Each row is a point. Examples show where two turns around zero, p and q, send a point. Write where each new point lands after one turn and then the other. Backwards means that the second turn is done in reverse. Each puzzle has new turns, and all numbers are rounded.

Turn p:
[-2 56] => [39 40]
[  6 -36] => [-22 -29]
[-15 -26] => [-29  -7]
[28 41] => [49  8]
[-18 -35] => [-38 -11]
Turn q:
[ 3 15] => [-11 -11]
[49 -2] => [-39  30]
[-53 -13] => [ 51 -20]
Where do these land?
q, then p: [ 21 -17] => [14 23]
p, then q: [14 14] => [-16  12]
p, then q backwards: [ 8 16] => [-11 -14]
q, then p backwards: [ 32 -29] => [-37  22]
q, then p: [-76  16] => [ -5 -78]

Turn p:
[ 8 27 -9] => [-23 -19  -1]
[ 3 45 57] => [ 24 -67  13]
[ 16 -48 -38] => [-14  61  11]
[-26 -24 -10] => [ 13  26 -23]
Turn q:
[-15  17 -33] => [27 28 10]
[-32  43  19] => [ 49 -20 -20]
[ 24  34 -15] => [  7  30 -32]
[ 22 -76  -4] => [-66  -5  43]
[  1 -18  33] => [-18 -33  -1]
Where do these land?
q, then p: [-14  29   4] => [-21  10  23]
q, then p: [-17 -67  30] => [ 72  19 -10]
q, then p: [-21   7 -23] => [ -2 -20  24]
p, then q backwards: [ 53  31 -11] => [  1 -62   9]

Turn p:
[-40  -5   2  22] => [-25  11   0  37]
[ 17 -21 -28  12] => [  4  32  18 -17]
[ -4  34 -40  -7] => [-35 -15  27 -26]
[-41 -22  51 -24] => [ -1  -6 -63  36]
[ 47 -36  19  -3] => [ 55  21 -11 -16]
[21 50 -5  0] => [  1 -42  30 -16]
Turn q:
[  6   3 -24 -17] => [ 8 18 22 -7]
[ 34  -4 -23  55] => [ 17 -22  21  59]
[  9 -34  29 -10] => [-37 -25   4 -13]
[-76  16  15 -16] => [ 29   2 -51 -55]
[ 27  18   4 -12] => [-18  26   5  14]
Where do these land?
p, then q: [ 1 16 22  9] => [ -7 -24   9  12]
q, then p: [-20   8 -15 -15] => [  7 -18  -3 -23]
p, then q: [59  3 -6 -2] => [-53  22  16  -1]
q, then p: [-9 18  5 63] => [18 45 46 -6]
q, then p backwards: [-30 -45  -7 -55] => [ 40  24 -53 -31]

Turn p:
[ -8 -13 -23 -13 -13 -18] => [-18  12  -5   4 -30  -5]
[ 27  -8  42  28   6 -37] => [ 20  17 -25   2  37 -46]
[-23  21   5  14  19 -22] => [-31  -1  12   1  27 -15]
[ 24  -3 -17  -5 -33   9] => [ 11  -4 -31   9 -24  17]
[-42  13  -5 -16  -6  36] => [-17 -29  26 -28 -12  28]
[ 4 -4 -2 19 17 21] => [11 12  9 -3 19 21]
[ 33   6 -15 -14 -12 -15] => [  7  -2 -21  34 -17  -5]
[-16 -12  16 -14  22  27] => [ 17  -5  36 -20   0   5]
Turn q:
[-2 -5 -1 -6 17 33] => [16 20 22 -7 16  3]
[-48 -41  11  -3  -2 -11] => [ 11 -24  27  53   1   0]
[ 17  21 -19 -13  15  -9] => [ -5  -2   2 -34 -14 -13]
[ 12  13 -11  -2 -50   4] => [ -9  27 -38  12 -14 -19]
[  8 -34   3 -13  -2   2] => [  5  11  16  16 -20  19]
[ -5  24   7  51  19 -13] => [-30 -28 -12 -15  41   7]
[ 18  23   9 -15   2  -7] => [ 12  -4 -18 -25 -11   0]
Where do these land?
q, then p: [-12 -21  11 -11   4  11] => [ 20  -1 -12  -1  21   2]
q, then p: [  2  13  13 -19  -1   6] => [11  0 -9 21 -9  2]
q, then p: [76  1 10 29  2 10] => [-14 -48  35  -3 -25  50]
p, then q: [-10   4 -14   1  16   3] => [13 -4 -3  4 19  3]
q, then p backwards: [-13   6  -4 -20   4 -55] => [ -8  19  12 -47 -30  -1]
q, then p: [-22  -7 -15 -19 -17  13] => [ -8   2 -25  10  22 -17]
p, then q backwards: [-21   4  -2  40  -8  12] => [26 16  7 31 14 11]
